Each row of a before or after table is a point. The points were changed in one or more steps. Then noise was added and the rows were shuffled. The steps act on columns, c1 being the first. Name the steps. A step turns or swaps two columns, mirrors them in a line or flattens them onto one, adds a multiple of one to another, or multiplies or shifts one. Angles are multiples of 10 degrees, from the lower column toward the higher: turns from -170 to 170, lines from 10 to 170 but not 90. Use the fewest steps. Two steps may share a column if one is a turn and the other turns, adds or multiplies; they go together, in the order done. Otherwise the lowest column goes first.

Before (8 x 2)
-59,1
-46,13
-28,-8
23,-29
61,-63
69,-11
-48,-18
-7,8
After (8 x 2)
-9,-29
-17,-48
12,-45
0,-58
-12,69
-63,61
-29,24
9,-7
Steps: swap c1 and c2

Before (9 x 6)
12,-64,22,-22,37,-11
-36,8,-44,-17,69,8
5,1,27,-26,47,-26
19,-58,3,-14,37,-27
80,46,-32,-13,-9,62
-38,17,-77,49,17,16
19,-43,-24,-22,49,-46
19,26,-59,-5,11,64
-19,5,-22,24,105,2
After (9 x 6)
18,1,-60,28,8,62
79,-6,-36,47,-8,64
5,-26,26,6,48,-24
-40,53,-77,10,18,16
-37,-16,-45,10,69,8
12,-31,23,-59,36,-10
17,-22,3,-52,35,-24
-20,26,-21,-1,106,2
18,-29,-24,-39,48,-47
Steps: mirror c2 and c4 in the line at 40 degrees

Before (11 x 12)
-23,-41,-29,-11,15,-34,-19,19,-28,-38,0,-34
-6,-1,22,13,46,-29,43,8,61,-39,58,18
2,-21,-37,1,-44,61,-12,-36,26,-32,89,-31
40,-46,62,14,33,-21,-39,35,20,-13,-6,70
-29,-26,50,-33,43,-42,-9,-31,-66,31,72,68
-8,7,12,0,73,10,-24,19,-43,28,37,87
24,8,-66,-14,54,44,67,-6,-52,75,-34,-38
10,1,-62,-26,-41,-6,59,43,-41,62,1,46
-71,61,47,33,-56,-19,1,-37,-21,5,5,-4
42,73,4,-22,4,59,-5,-61,4,-20,59,-4
-8,-10,-10,9,-24,-16,10,-29,55,-33,-32,37
After (11 x 12)
-3,4,88,-24,41,-10,59,42,-37,-23,5,43
-41,72,-17,-22,-2,64,-5,-61,3,4,58,-1
-38,12,92,-12,-47,42,61,-3,-52,-31,-33,-41
8,-7,-22,9,18,-17,22,-31,56,10,-32,39
-45,-50,-46,19,-27,-20,-61,34,24,-11,-5,73
3,-20,-9,6,44,61,22,-37,27,46,83,-32
17,-28,3,-31,-48,-41,-42,-30,-66,-39,71,65
-3,-6,-47,12,-40,-31,33,9,61,-28,60,23
85,58,-22,36,41,-22,-29,-35,-29,-31,9,-6
21,-42,-20,-7,-21,-34,17,17,-29,49,2,-33
-2,6,24,-1,-72,12,-32,19,-45,0,39,93
Steps: turn c1 and c5 by 170 degrees; turn c3 and c10 by -120 degrees; turn c7 and c10 by -40 degrees

Before (10 x 20)
-38,-2,-57,-89,12,-16,52,19,34,60,-16,-4,12,-1,8,-24,-90,-34,-53,-30
9,-16,-49,-53,12,29,79,41,21,24,-14,22,56,38,22,3,-31,-6,-42,-6
7,-33,-28,10,4,-14,-8,-37,-18,49,27,44,-52,-14,-12,-68,-22,-4,16,68
-7,26,-32,-15,12,-23,67,85,34,2,-19,34,-5,56,-7,1,-59,-1,-22,-27
36,53,-9,-2,9,14,-17,-10,83,-7,-35,-32,-68,-48,39,-54,33,-25,10,-53
2,-8,-15,-25,33,-26,54,48,-15,26,-2,-43,31,55,12,-10,-63,9,-69,-26
-17,-3,-32,-30,5,54,-12,2,54,22,-47,-49,-122,-16,74,-30,-3,-5,-18,-47
-30,-36,18,36,57,-43,-15,-70,1,-5,16,64,-32,20,29,-60,3,46,53,15
-62,15,18,55,41,-13,-1,-66,30,-2,13,6,-51,7,42,-43,2,18,20,74
-44,-6,-9,60,26,-10,18,-88,-36,33,22,83,-38,25,13,-121,-10,-2,-2,41
After (10 x 20)
-35,-2,-55,-86,11,-16,54,17,-33,60,-15,-3,12,3,0,-10,-94,-35,-47,-39
-61,15,18,54,36,-15,0,-62,-36,-4,17,3,-50,10,-36,-21,-1,19,19,99
-45,-7,-12,65,26,-8,21,-87,30,34,19,84,-39,27,-14,-51,-9,0,1,57
10,-39,-26,14,5,-13,-5,-35,19,48,24,46,-49,-14,9,-23,-26,-4,16,83
42,54,-8,-3,9,18,-13,-9,-86,-13,-28,-32,-68,-47,-26,-34,36,-27,12,-72
8,-5,-13,-21,32,-22,54,46,8,23,-5,-43,32,53,-12,-3,-57,9,-64,-34
-5,27,-32,-16,14,-24,64,90,-30,3,-18,35,-4,59,13,-4,-58,-2,-26,-31
13,-17,-53,-52,17,29,80,43,-24,27,-11,19,59,38,-17,1,-34,-3,-42,-6
-23,-2,-32,-29,7,58,-11,-1,-64,25,-47,-49,-129,-17,-60,-15,-2,-3,-18,-57
-28,-40,18,34,57,-43,-15,-66,-5,-6,17,71,-31,23,-24,-25,2,43,53,18
Steps: turn c9 and c15 by 170 degrees; multiply c16 by 0.4; multiply c20 by 1.3

Before (13 x 48)
49,16,32,25,-40,2,55,20,-3,8,-47,15,19,19,69,64,-5,59,-43,28,42,-56,2,-51,36,13,59,39,7,-17,-41,-33,-2,20,-11,-96,14,-48,-78,6,-1,16,19,-56,14,-34,41,40
43,-58,7,21,-13,-2,-4,-20,33,-26,0,13,10,-99,66,6,3,-15,15,17,41,25,9,11,24,-12,18,-65,-2,22,20,-44,-17,-37,-20,34,16,-29,-44,76,-23,-2,40,75,-30,-8,-2,-14
5,-24,-44,35,71,-58,-8,42,114,31,-66,55,65,-28,20,-58,-25,-18,7,-31,-28,-44,-44,43,5,27,46,-87,23,-3,24,-16,-23,27,-17,-16,-24,-88,-33,-35,40,-20,41,58,21,-28,58,27
34,-17,-40,-10,26,14,25,19,54,-15,9,13,44,57,10,47,-33,88,20,6,51,10,-42,38,-34,-50,4,44,6,34,90,-21,-11,2,8,-57,-72,6,-43,47,-19,-24,91,4,-28,-91,31,30
-41,-59,3,15,-66,29,33,27,62,-8,-67,-31,36,-59,-33,45,-3,-32,-46,-30,52,-25,39,-34,42,-8,36,-1,-10,-27,1,-34,38,-20,-14,50,42,6,23,-2,-29,-24,15,12,-25,26,30,-6
-7,-7,-48,-18,-55,3,14,-49,-14,-39,4,43,45,4,-12,-23,47,-58,13,3,45,12,3,-20,-7,30,113,-44,29,22,43,-86,22,53,-11,0,-17,-51,4,-26,-21,26,13,4,-2,71,34,40
-3,-23,-19,-43,-26,-9,-17,19,-24,26,-49,43,-45,19,-11,-2,15,41,-35,3,32,49,40,34,29,28,19,-56,-41,-7,7,-32,6,-31,-70,-19,4,-2,-105,35,33,0,-28,61,-2,6,-23,-17
-6,-8,-64,16,-4,22,30,-23,45,-78,-78,4,-37,-38,33,-36,57,-22,-8,-8,-1,-22,-11,40,34,43,-28,-14,64,12,-28,-36,43,-91,-46,-64,-16,-40,-7,37,-45,5,34,49,49,5,47,26
28,-31,-16,-26,11,-15,3,12,22,-11,29,5,-32,-57,58,-45,-37,4,-28,-13,62,-52,8,-138,17,5,33,-48,56,-1,9,-93,-18,68,-56,5,-12,-26,34,18,40,0,43,38,-14,51,6,13
60,-65,-9,-36,-7,8,21,-29,24,-43,-70,-50,18,-7,20,55,-87,-33,-40,-11,21,39,61,-8,-34,59,6,-74,57,-23,-35,-2,23,-1,17,49,39,24,26,-3,5,-3,41,-10,-21,-59,23,-54
-19,25,-20,-13,61,-39,1,0,45,-1,54,-41,47,-29,-7,-16,29,10,-19,42,9,-6,19,-33,-73,71,2,41,22,-26,44,58,-31,44,1,-26,-27,-7,42,28,17,65,17,3,31,-96,-27,37
82,-19,35,-52,-18,6,-15,24,85,17,-5,17,-21,32,4,21,0,17,4,18,-22,-61,32,-14,-5,78,46,-38,19,-61,10,-15,-28,-25,35,-35,1,34,4,-7,-27,40,18,-90,-48,-18,-23,-24
-11,9,-28,-22,-55,19,15,4,39,58,61,14,-58,-3,31,-4,-1,78,6,-45,-1,-45,-60,-15,15,108,7,-21,49,0,20,-31,-52,-43,-46,-31,-6,-30,-11,38,1,-1,-5,-25,54,-23,12,-9
After (13 x 48)
62,-63,-5,-41,-4,6,22,-29,23,-14,-71,112,22,-2,22,59,-90,47,-38,-39,20,39,64,-6,-35,56,3,-74,-44,-26,-34,-5,22,1,22,50,34,25,28,-62,13,1,42,-9,-23,-60,20,-54
9,-21,-33,37,74,-56,-11,39,118,46,-62,-103,66,-28,16,-61,-22,22,9,14,-26,-45,-44,43,5,32,48,-88,-26,-4,28,-17,-26,28,-19,-16,-24,-89,-32,98,38,-24,40,56,24,-29,60,27
-12,11,-25,-24,-55,20,16,9,39,70,60,-51,-58,-1,26,-3,-2,64,5,29,-1,-47,-55,-20,17,107,11,-17,70,2,18,-36,-50,-42,-46,-31,-7,-22,-14,-14,1,-4,-7,-24,58,-26,9,-11
-7,-9,-44,-18,-60,7,14,-53,-19,-22,1,-82,39,7,-14,-20,49,20,9,-33,48,15,6,-23,-8,24,114,-51,-63,24,40,-85,21,55,-10,-1,-21,-50,5,77,-21,30,12,1,0,73,33,35
84,-20,32,-51,-13,6,-12,25,84,-10,-8,-35,-19,31,5,19,4,21,6,29,-23,-59,32,-16,-4,76,47,-43,11,-64,6,-13,-31,-23,39,-37,2,32,4,27,-24,40,16,-91,-49,-22,-23,-20
44,-58,8,21,-17,-3,-3,-19,30,-27,2,-65,12,-102,67,5,3,-6,13,-15,39,21,11,14,22,-13,18,-63,-14,22,19,-49,-20,-39,-19,32,12,-27,-43,-47,-21,-2,42,74,-33,-9,-5,-14
-16,28,-21,-5,60,-39,0,-2,47,-38,52,74,45,-28,-4,-15,28,25,-18,16,8,-4,17,-37,-70,72,5,43,7,-28,48,60,-28,49,1,-23,-29,-9,44,-73,19,69,19,-3,36,-99,-24,39
36,-14,-36,-10,27,17,22,19,49,-15,10,-54,42,55,11,49,-34,19,16,-6,48,9,-41,45,-32,-48,2,41,82,30,90,-21,-12,-3,6,-56,-70,3,-41,-31,-23,-27,90,-1,-26,-94,32,26
-3,-18,-21,-44,-26,-13,-19,20,-26,5,-50,-104,-49,21,-12,-7,15,-36,-37,24,32,47,42,33,31,26,23,-56,49,-6,6,-35,7,-33,-72,-23,8,-2,-104,20,37,3,-30,63,4,4,-22,-18
-39,-57,2,15,-71,29,36,23,63,28,-72,70,37,-60,-36,45,-4,-14,-48,-19,49,-25,38,-37,40,-8,30,-2,-31,-27,2,-38,36,-16,-10,52,44,1,19,-32,-29,-19,15,11,-22,27,30,-5
27,-34,-15,-23,11,-11,1,12,21,4,28,-19,-31,-57,57,-48,-42,57,-27,-14,63,-55,10,-140,15,9,34,-53,-6,-3,5,-94,-20,67,-57,5,-10,-21,32,-9,45,-5,46,38,-17,54,6,14
-7,-13,-64,12,-5,26,28,-23,43,-31,-80,-29,-34,-32,29,-32,56,57,-10,-66,1,-17,-8,39,32,43,-27,-16,-34,11,-28,-37,41,-87,-46,-62,-16,-42,-4,-24,-43,9,34,45,48,4,49,18
53,13,30,24,-41,4,53,19,0,-20,-45,-33,24,15,73,61,-8,13,-43,20,39,-57,3,-52,38,13,59,38,59,-21,-40,-33,0,21,-11,-97,14,-46,-78,12,1,14,19,-55,17,-35,39,42
Steps: turn c10 and c20 by 60 degrees; multiply c12 by 2.5; turn c12 and c40 by 150 degrees; mirror c18 and c29 in the line at 40 degrees

Before (8 x 64)
73,27,76,73,12,-30,-10,-2,23,-8,24,26,-16,24,27,32,17,33,140,-12,-20,48,37,11,-66,-30,39,30,45,50,1,-33,-57,-7,-31,110,9,-65,-2,2,16,-12,-23,-3,4,-23,-50,22,-46,21,36,-71,-7,-40,-27,32,32,-33,-5,0,-60,-20,6,-46
42,43,-25,5,-26,17,3,-23,32,-3,-45,-3,35,38,-98,-41,5,22,-6,-38,54,57,36,0,31,-18,31,-1,-25,-25,-30,9,21,12,-16,-37,6,-59,-51,-3,-50,-16,-10,-12,-37,-15,0,-10,-34,40,45,-66,22,-13,11,0,46,-24,-43,-3,-52,-67,-4,108
52,47,-25,-25,-27,-5,32,-25,9,-4,-2,20,11,-11,32,45,-1,-6,-7,24,-27,-107,38,-9,-13,-33,23,25,28,-30,-38,3,-41,-52,-14,-31,-1,-36,-33,-52,-2,8,-21,-28,-34,12,2,-39,92,54,55,139,-13,-18,22,16,36,-15,-16,6,-82,-3,-4,-46
48,-46,-47,3,-67,-22,1,45,-31,-3,-83,48,7,-70,-18,-7,1,35,-2,-10,-8,26,23,18,28,54,-1,-74,76,-38,15,37,58,7,33,-35,18,-61,-49,-73,19,-45,11,-7,-8,53,-82,-13,30,-25,51,-83,-15,-10,23,-13,-54,-16,33,9,-81,30,1,-43
20,26,-7,-25,12,19,5,-28,33,-5,12,17,12,37,31,-4,-50,117,-38,-14,-26,55,34,12,21,18,30,21,-38,100,-1,6,40,-2,-35,-13,-12,-20,-38,11,48,-7,-16,-11,32,-26,-52,20,-7,-2,45,-9,-18,-14,0,5,31,-24,-6,-25,26,-9,20,-15
31,48,-46,-1,28,14,4,20,41,-14,1,36,-7,34,-36,57,-4,0,-43,-7,59,-10,-65,31,19,-11,-20,10,-35,-35,-26,45,-58,-10,41,15,-48,95,3,58,50,-7,-26,-32,-36,-40,-54,21,-18,-24,-139,-66,-11,-8,-23,-10,-32,8,23,-29,116,-34,-14,-2
43,37,58,-1,-19,15,1,52,-4,42,-20,40,116,-128,-57,1,-6,12,-26,-36,21,50,-47,-31,-4,12,-2,-35,6,-31,-62,-33,-8,13,1,29,10,-21,-3,60,44,-2,14,-16,-9,-24,-8,-38,-55,43,38,-8,-9,-42,5,18,6,0,-81,-47,-54,29,-2,14
14,35,-34,-14,-26,-5,11,-12,44,33,14,-114,20,32,11,-36,-18,25,-21,-34,-30,-35,-26,9,-45,-34,-4,-30,-20,-16,3,-27,18,7,94,-29,-34,-45,32,16,38,-7,122,3,-12,-18,-6,-5,-62,-4,-48,33,83,-12,18,-22,-55,-29,-18,-15,-83,-64,44,-20
After (8 x 64)
30,47,-48,-34,29,15,4,21,39,-13,0,53,-6,31,-35,57,-34,-1,-43,-7,59,-10,-65,29,18,-12,-21,8,-37,-37,-24,44,-61,-9,42,17,-47,94,2,59,47,-8,-28,-33,-36,-11,42,22,-15,-22,-139,-64,-13,-7,-24,-12,-1,6,23,-30,118,-32,-11,-3
74,25,77,32,12,-31,-8,0,20,-8,23,36,-14,25,24,28,-45,32,141,-13,-20,48,35,10,-68,-28,39,31,47,50,2,-35,-58,-7,-31,111,10,-65,-2,2,16,-10,-22,-3,5,-3,29,23,-47,22,33,-72,-7,-41,-29,30,72,-32,-7,-2,-58,-19,5,-45
20,25,-8,30,12,21,5,-26,34,-5,12,31,14,37,30,-7,5,115,-44,-13,-27,52,32,10,22,20,29,22,-40,101,2,5,39,-2,-34,-13,-14,-22,-37,10,48,-4,-11,-10,33,-9,73,19,-7,0,45,-7,-20,-16,0,6,-24,-22,-3,-24,22,-8,20,-16
43,38,59,7,-17,17,1,51,-5,43,-22,49,115,-126,-58,3,2,13,-25,-37,20,50,-45,-29,-4,13,0,-36,7,-30,-61,-33,-7,11,1,31,10,-24,-4,60,45,-2,16,-14,-9,8,11,-39,-57,44,40,-9,-10,-41,6,20,-1,1,-79,-46,-54,29,-1,13
53,47,-25,38,-25,-4,32,-27,11,-1,-2,9,12,-9,32,48,3,-7,-7,24,-29,-106,38,-9,-15,-31,25,26,28,-31,-38,3,-42,-54,-13,-32,-4,-35,-32,-49,-1,5,-20,-28,-35,24,1,-41,92,57,55,142,-12,-17,23,14,-25,-15,-16,5,-80,-3,-4,-48
50,-45,-47,-55,-67,-23,3,45,-31,-5,-82,3,6,-71,-20,-7,-56,38,-3,-10,-9,26,25,18,28,55,-1,-74,76,-40,15,37,56,6,34,-34,18,-60,-48,-71,18,-44,12,-7,-10,71,65,-13,32,-25,50,-82,-15,-10,22,-12,3,-16,34,10,-82,31,2,-42
44,44,-27,46,-27,17,2,-23,33,-3,-44,8,36,37,-96,-41,-5,22,-8,-41,53,56,37,-3,26,-17,32,-1,-26,-23,-32,9,22,13,-14,-37,6,-59,-49,-1,-53,-16,-11,-12,-38,-13,-5,-10,-34,39,44,-63,24,-14,9,-3,6,-26,-40,-4,-51,-67,-7,108
12,35,-35,-54,-27,-8,12,-10,42,32,13,-77,20,31,11,-37,12,26,-21,-35,-29,-33,-25,10,-46,-35,-4,-29,-22,-15,1,-26,17,8,96,-29,-36,-46,31,18,37,-9,120,3,-13,-85,16,-4,-61,-4,-46,34,83,-12,19,-22,-13,-31,-17,-14,-85,-65,45,-18
Steps: swap c4 and c57; turn c12 and c46 by 40 degrees; turn c17 and c47 by -140 degrees

Before (11 x 64)
49,-9,-21,-35,-6,7,-1,36,9,-31,27,-1,-14,-10,-10,-9,-16,33,-27,-20,47,-16,40,14,17,0,7,20,25,-14,0,26,-4,7,10,-8,-55,-25,38,-1,-5,25,-49,57,14,34,-31,-3,-8,25,-33,36,14,28,-17,90,46,-38,-13,32,-25,2,8,35
48,25,34,-5,17,73,53,-10,19,27,-10,-2,-39,-32,7,-32,-4,13,47,-8,43,3,34,11,50,-29,4,-28,4,-31,33,40,-19,-34,39,23,29,65,-2,-23,147,33,-25,51,5,-41,-56,-21,12,8,-58,23,-9,-23,5,-30,22,-23,11,10,42,8,37,-38
36,-45,-21,-18,81,65,15,37,-1,38,7,-31,-24,-26,1,-23,6,19,5,20,29,-20,39,20,-64,-3,14,170,43,-23,36,43,-5,12,-28,-2,-89,-29,-94,27,-33,-2,-46,-162,-15,-45,-33,40,-38,-1,-92,-14,4,11,-53,98,43,-41,0,74,-8,-17,-24,-2
13,33,-18,-17,-41,-15,-199,28,18,-28,-25,-12,-49,45,27,-14,-9,39,19,-25,8,-22,30,-3,35,-22,29,2,1,44,-13,52,-48,-19,-29,28,-2,-29,0,20,-51,26,8,35,-13,78,-6,34,-15,-4,7,-25,-14,39,38,-48,9,-1,55,-20,-15,-21,30,-40
43,13,-29,-24,-27,71,-64,-4,-5,43,-20,-82,-42,-2,5,12,136,-80,13,-2,26,73,0,-15,19,-26,0,-28,-82,54,5,56,-18,1,-30,-3,24,106,29,-112,-31,47,-16,22,-1,-11,1,-113,30,17,1,16,2,-2,30,-30,43,-20,-21,-3,11,17,15,-22
-35,21,-24,-18,-34,-28,9,44,1,14,-15,-16,-57,-35,-11,-7,-27,-63,10,13,40,-13,28,-2,47,-10,28,-27,-74,29,8,4,-78,5,-32,36,25,-31,7,-124,-19,11,2,-34,-17,-43,17,37,-12,-19,3,22,-6,0,22,-41,-73,-21,-2,7,-63,6,11,-36
26,7,-20,-26,74,-25,45,41,8,-21,19,-3,-16,-31,53,-18,29,49,-14,-13,17,-19,3,1,9,-25,14,-29,44,-14,12,-97,2,14,-26,37,26,-9,42,16,-25,33,-166,27,8,-43,-34,39,24,22,-43,-23,32,33,38,-16,-16,28,-10,115,46,12,3,120
51,-5,-27,-57,2,35,-16,12,-16,43,28,-1,-49,75,42,20,-24,53,-38,-5,25,-13,-7,-31,-93,23,-51,-15,28,-19,-3,38,-24,-25,31,25,30,-31,29,-7,-35,44,-3,53,-11,2,7,35,-11,-6,-7,-5,77,29,5,-23,45,85,-15,-9,21,16,-3,-21
30,5,-19,1,-42,60,33,1,-19,-43,24,-22,9,-22,1,-33,-17,4,11,14,26,-14,15,-12,73,-13,38,10,44,-25,-8,49,-43,10,-32,0,-63,-2,40,30,-2,16,13,35,-13,-23,-10,-1,12,1,-7,45,-18,-70,11,71,-20,-40,34,15,43,14,3,21
-11,-3,2,-42,-1,37,24,37,17,20,-23,-26,-40,-22,10,-20,-16,32,-29,7,-21,116,-5,15,48,-31,37,-26,34,-26,15,31,-47,7,-13,35,24,-22,22,9,-49,26,-9,-109,16,-5,11,14,27,-20,-47,45,20,40,8,-43,-54,-34,30,38,-30,-17,32,29
33,-91,-26,0,-42,60,-47,-111,26,31,-39,-22,100,24,25,-24,-14,43,10,15,-106,133,17,22,48,63,15,-22,6,15,27,-44,-11,-158,11,-11,-63,11,39,21,-43,-60,17,40,0,42,12,38,26,17,9,3,46,-8,23,-67,-9,-4,-23,9,35,12,25,-38
After (11 x 64)
25,7,27,-25,-3,-24,45,83,6,-29,19,-3,-15,-29,53,-18,28,48,-14,-12,18,-19,4,1,8,-26,15,-29,44,-15,13,-97,2,15,-26,38,27,-8,42,15,-16,-53,-165,28,4,-17,-34,-119,24,22,-43,-22,31,33,38,-16,-16,28,-10,95,-36,11,2,-76
12,34,35,-17,45,-14,-199,-22,20,22,-25,-12,-50,45,27,-15,-9,39,20,-25,7,-22,29,-3,36,-23,29,3,1,44,-13,52,-49,-19,-29,27,-2,-28,0,20,-43,65,8,36,-4,-51,-7,0,-14,-4,6,-25,-15,39,38,-47,9,0,55,-54,-23,-22,30,4
-36,21,30,-18,55,-28,9,-7,3,50,-14,-17,-57,-35,-10,-6,-28,-64,9,13,41,-13,29,-2,47,-9,29,-27,-74,31,8,5,-76,5,-31,36,25,-31,7,-124,-10,-45,2,-34,-5,5,17,-25,-12,-19,4,22,-7,-2,21,-41,-73,-20,-3,-46,34,7,12,9
48,25,-83,-5,-19,72,54,10,18,-46,-10,-1,-39,-32,7,-34,-5,15,47,-7,42,2,34,11,52,-30,4,-29,3,-32,32,40,-18,-34,39,23,29,65,-1,-22,126,-50,-25,52,2,-18,-54,2,11,8,-57,23,-9,-22,5,-31,22,-23,12,-6,12,7,36,44
-11,-3,16,-42,33,37,23,18,18,15,-23,-26,-39,-23,10,-22,-17,32,-29,8,-24,116,-5,14,47,-30,37,-26,34,-27,15,31,-49,7,-15,36,23,-22,21,9,-47,-13,-10,-107,7,-22,11,-39,27,-20,-48,45,20,40,8,-43,-53,-33,30,24,30,-17,32,-17
36,-47,32,-18,-8,65,15,89,-2,-6,7,-31,-24,-27,0,-22,6,20,5,20,29,-19,38,21,-63,-4,14,168,43,-23,36,44,-3,12,-29,-2,-90,-29,-94,26,-24,-42,-46,-162,-6,17,-33,-86,-37,-2,-92,-15,5,12,-53,98,43,-42,0,1,38,-16,-25,2
49,-9,21,-34,34,6,-1,13,9,42,28,-1,-13,-11,-11,-8,-16,33,-27,-20,48,-16,41,15,17,-1,8,19,26,-13,-1,27,-6,8,10,-9,-55,-24,38,-1,4,23,-48,58,6,-36,-32,-26,-6,24,-31,36,12,27,-17,90,46,-37,-13,37,-22,3,8,-15
33,-90,40,-1,-74,61,-47,-92,26,-38,-37,-22,100,24,24,-24,-15,42,11,15,-106,132,19,22,48,62,15,-21,7,14,28,-44,-11,-158,11,-11,-63,11,39,20,-33,60,18,40,0,41,12,-27,26,15,8,2,47,-9,24,-66,-10,-3,-24,-47,17,11,27,11
43,13,37,-22,10,70,-65,-27,-5,-20,-19,-82,-41,-1,5,13,136,-80,12,-1,26,71,1,-15,20,-26,0,-28,-82,53,6,57,-18,2,-30,-3,24,106,28,-112,-19,-24,-15,23,0,-41,2,59,31,16,1,16,3,-3,31,-29,44,-20,-22,59,36,17,14,79
51,-5,36,-57,10,34,-17,8,-17,-36,27,0,-48,76,44,21,-24,52,-39,-6,25,-13,-7,-32,-94,23,-51,-14,29,-20,-3,38,-25,-24,32,25,29,-32,28,-5,-24,-14,-5,53,-4,-42,7,-11,-11,-6,-6,-5,76,28,5,-24,44,85,-16,-41,32,17,-2,-5
30,5,19,2,22,61,33,-36,-17,-27,25,-23,10,-22,2,-34,-17,5,12,13,26,-13,16,-11,73,-12,37,11,43,-24,-9,49,-43,10,-31,0,-64,-2,41,29,4,-27,12,36,-6,-8,-11,-11,10,1,-7,45,-17,-69,11,72,-19,-40,35,20,-54,15,2,-10
Steps: mirror c3 and c41 in the line at 100 degrees; mirror c5 and c8 in the line at 60 degrees; turn c10 and c61 by 110 degrees; add 0.3 times c50 to c10; turn c42 and c46 by -110 degrees; multiply c45 by 0.4; turn c48 and c60 by 120 degrees; turn c60 and c64 by -140 degrees
